Each row is a point. Each copy is the shape, with its points in the same order, turned, moved and blurred by noise. Some copies are also mirrored. Which?

Shape, 6 rows:
[[ 0.86 -2.11]
 [-1.74  0.24]
 [-1.53 -2.38]
 [-0.30 -2.92]
 [-1.43  0.19]
 [ 2.22  0.56]]
Copy 1:
[[-0.04  3.03]
 [-0.99  0.05]
 [-2.13  2.37]
 [-1.05  3.41]
 [-1.07  0.17]
 [ 2.69  1.52]]
Copy 1 is: mirrored
Copy 2:
[[ 0.10 -1.92]
 [ 2.10  0.92]
 [ 2.57 -1.79]
 [ 1.31 -2.63]
 [ 1.91  0.84]
 [-1.82  0.40]]
Copy 2 is: mirrored
Copy 3:
[[ 2.49  0.25]
 [-0.83 -2.09]
 [ 1.96 -2.55]
 [ 2.85 -1.04]
 [-0.47 -1.31]
 [-0.09  2.01]]
Copy 3 is: only turned
Copy 4 (6 x 2):
[[-1.90  1.89]
 [-0.64 -1.23]
 [-2.88 -0.19]
 [-3.07  1.16]
 [-0.66 -0.99]
 [ 1.05  2.36]]
Copy 4 is: mirrored

Shape, 7 rows:
[[ 0.07 -4.21  0.61 -3.00]
 [-0.16  1.63  1.89  1.86]
 [ 1.30  0.75 -4.48  1.84]
 [-0.44  0.03 -0.11  1.17]
 [ 1.27  1.60  0.27  0.69]
 [-0.46  0.82  2.03  1.80]
 [-0.91  0.65 -0.51 -1.62]]
Copy 1, 7 rows:
[[-1.98  0.32 -4.83 -2.60]
 [ 0.09 -1.24  2.40 -2.32]
 [-0.56  3.50  1.67  2.07]
 [-1.21  0.10  0.92 -1.32]
 [ 1.12  0.00  1.16 -1.04]
 [-0.54 -1.27  1.89 -2.81]
 [-0.84 -1.28 -0.96  0.34]]
Copy 1 is: mirrored
Copy 2, 7 rows:
[[-0.91  3.35 -2.35  3.47]
 [ 0.89 -0.23 -0.35 -3.00]
 [ 0.51 -4.70  0.65  1.82]
 [ 1.21 -0.66 -0.91 -0.43]
 [-0.38 -0.84  0.76 -1.46]
 [ 0.85  0.14 -0.96 -2.69]
 [ 1.41  0.86  1.07  1.04]]
Copy 2 is: mirrored
